Every row gives one point. A path goes straight from each point to the next, and from the last back to the first. The post is the endless flat space through its rows: a point in 2 columns, a line in 3, a plane in 4, and so on, so that a path can go around it. Count how often the path circles the post. Going back the other way cancels.

Post (1 x 2):
[[22  6]]
Path (9 x 2):
[[ -6 -40]
 [-27  35]
 [ 17  60]
 [ 55  18]
 [ 38 -23]
 [  8 -40]
 [ -9  12]
 [ -6  42]
 [-31   0]]
Times around: 1

Post (3 x 4):
[[-22 -24 -20  45]
 [  4  20  -5  -4]
 [ 11  51  34  -2]]
Path (14 x 4):
[[-43  26  -1   2]
 [ -2  41 -10  16]
 [ 12  16  13  54]
 [ 60  57  41 -14]
 [ 36  41 -29  -7]
 [ 11 -26 -51  -1]
 [ 36   9  36  53]
 [ -7  -6 -32  29]
 [-40  23 -31  33]
 [-50   9 -17  22]
 [  3  53  29  30]
 [ 17  16  -6  14]
 [ 14 -20 -12  -4]
 [ -6  18  16 -16]]
Times around: 1

Post (7 x 8):
[[-10  10  -1  19   2  -1 -19  11]
 [  3   4  39 -13  18 -23   5  45]
 [  5  -4 -60   1  -7  27  -4  -9]
 [ -3  -4   5  -8 -22  -5   2  27]
 [ -3   9  30   5   4   8   7  33]
 [ -6  20  32   0  10  -1 -19 -13]
 [ 11  -5 -17  15  -6   0   6  -5]]
Path (12 x 8):
[[ -2 -13  -2  -6  11  -5  16  12]
 [-18  11  -6  -8  -8   5  -1  10]
 [ 13  -2 -20   8  -3  -4   9  24]
 [ -1  21   7   0  -5   8  11  25]
 [ -8  10   3  -1  16  -9   1  -4]
 [ -9 -12  -4  -2  -6  -1  -2  15]
 [ -5 -26   0  -1  -3  -3 -22   2]
 [-17 -16 -19 -24   4  -6  -2  -5]
 [ -2  12  -8  13 -13   3  15  -3]
 [ 18  26   5  31  15  -7   2 -11]
 [ 14   2  24   2  15 -16   2  31]
 [-16  10   1  18  12  26 -19  26]]
Times around: 1

Post (10 x 11):
[[-35 -25   8  60 -21  -6 -21  -1   6 -13 -33]
 [  4   9 -23 -42 -38  39 -14  20 -12 -23   0]
 [  6   5  10  37  20  25 -11 -12   3   0  30]
 [ 37 -26 -45 -24 -28 -22  16  35  11 -47  24]
 [ 32  18   7   8  41   0  26  -8   8  25 -10]
 [  7  29  20 -22 -15 -17  14 -16  19 -15  14]
 [ 13  -8 -23 -13  20 -21  28 -12 -24  53  24]
 [ -3   4 -11  21  15   3   4 -45  36  24  -9]
 [ 19  14 -22 -25   6  -8   2 -16 -38 -33 -36]
 [  0 -24  12 -11 -25 -43 -35 -14  17  33  10]]
Path (14 x 11):
[[ 13  -2 -20 -13  24 -22 -24   8   0  18  14]
 [ 23  -8  14 -15  21 -31 -29  -3  -3  -7  30]
 [-16 -13  20   5  -2   7  44   7  24   5  16]
 [ 32 -24  -9 -10  11  -8  -7  -1 -14  10 -12]
 [  7  14   8 -24   5  12 -13 -19  -2  -3   9]
 [  2 -21   5   2  -5  -8 -27  18  38  23 -37]
 [-17 -13  -7 -15  21  23 -10   2 -22  -3 -14]
 [-18  23  26 -12  17  -9  26   4 -24   5  31]
 [  4   7 -45  17  22  37   7  -1   3   6  -5]
 [ 40  -2 -13  16  14  13 -51  29 -37  27   8]
 [ 23 -19 -28  36  -2  -5   6  -7  14  39 -37]
 [ -7 -28  -4  31 -19 -13 -10 -45  17 -30 -20]
 [  8 -26   0  20  14 -17  19 -17  35  -5  -2]
 [ -5 -14 -20 -34   1   9  -5  27  10 -30   2]]
Times around: 1

Post (13 x 14):
[[-14   1   5 -12  -7  -5  15 -11   5  13  -1  22  16  -9]
 [  8  -2   8 -16   6 -11  22 -23   3  -1  10 -10  16  -4]
 [  2 -22 -22 -17 -17  21  -8   5  12 -11 -11   7   2   4]
 [-19  30 -19  -7 -25   8 -11  -5   7   8 -24  15  -5  -4]
 [  2 -10  -6   7  16   5  -6  12  10 -35  -9   4  -3  13]
 [  5  -5 -18  16  -5 -23  20   3 -19   5   8  13  -6   1]
 [-16   8  -5  11   9  -9   5  -7  22  18 -13 -13 -18  -7]
 [-10 -11  24  15 -14 -10 -20 -39  13   6 -34  14  16   9]
 [ -9 -17   3  16 -10  17   0   2   4 -10  17   0  -5   0]
 [-10   7  -7   6  10  -1   3   9  -8  -8 -25   0  12  -4]
 [ 11  -7 -26  -7  10   7  -4   3 -17 -13  28  -4 -10 -15]
 [ 22 -12  24   1 -14  -3  -9 -26   2  18  -5  10  19   9]
 [-18  -9 -10 -14  16   5  -2   9 -14  -2  11 -12 -13  13]]
Path (29 x 14):
[[ 13  -6   5 -15   0  -4  -2 -20   4  21 -19  34  23 -18]
 [ 12  -8  -1 -25 -14  16 -29  14 -25  -7 -33  -6  16   7]
 [  9 -11   0  13 -11 -39  -8 -11  18   4  -2  24   1  10]
 [ 13  12   6  17  -4 -15  -7  -5  13  22 -15  -2  -4  21]
 [-12 -37 -12  10   3   0 -25  -8 -15 -19   7  22  -4  29]
 [ 13  15  16  28 -11  -1  -2 -23 -23  14 -14   7  26 -16]
 [ -7  29  -2  -3   7   9  -2 -10  18  -4 -36   5  17 -32]
 [ 15   7  -1 -13  17  -8 -29  14   0 -15 -21   2 -13   3]
 [ -5   0 -19  -4  -5  -7   3   8  -1 -14  11  19  10 -11]
 [-10  16  -9  21   8  -7  -8  -2  20  24 -19   3 -11   4]
 [-14 -26 -14   6  15 -23   6 -27 -32  24   9  13  -1 -10]
 [-34 -17  20 -14   3  -8  12 -16 -35   6   6  13   0  25]
 [  1  -1  -1  15 -17   2  -9  23 -33 -24   1  33   4 -11]
 [-22 -20  -4   8   9 -15   3  -5  33 -43 -43  12  26  -6]
 [ 10 -19 -31  24 -34 -21   6  -2 -30   6   7  12  -5   5]
 [ -7  -2 -19  18  21  11  -1   7  36 -21  -4 -21 -13 -12]
 [-21  -4  -4 -14  -5  12  18 -29  32  26  10 -14 -11 -10]
 [-29  -4 -10 -27  -8   5   1 -11 -18  -1 -16  35  16 -15]
 [  8  -1   1 -11 -22  -4  19   6   5  -1  15   2  -1  -3]
 [-15  21 -20 -25 -13   2   2  -5  -5 -21  39  -5   1 -24]
 [ -8  14  -1   8 -16  17  -6  31  15   2  -6 -12   9  -1]
 [  0 -15  15   8   0 -10   8 -10 -28  19  16  -5  12  17]
 [-36  -1  23   7   6  -3  18 -14 -35  12  20  13   4  18]
 [ 21  21   8  15  19 -19  -6 -25   8  21 -60   9   8 -29]
 [  7  -4  -6   4 -38   1  17  -1  -7 -19   5  -4  -2  -5]
 [ 19   7 -20  10 -13 -11  -7  22   2  13 -12   0   7 -16]
 [-18   6 -11   1  -3  12 -13  11 -10  -1  16  21  -3   4]
 [  6 -10  -8  19  21 -11 -10 -18 -22  10 -27 -12   8   7]
 [  2 -31  11   2  19  -7   5 -28  24   3 -34 -14  14  17]]
Times around: 5
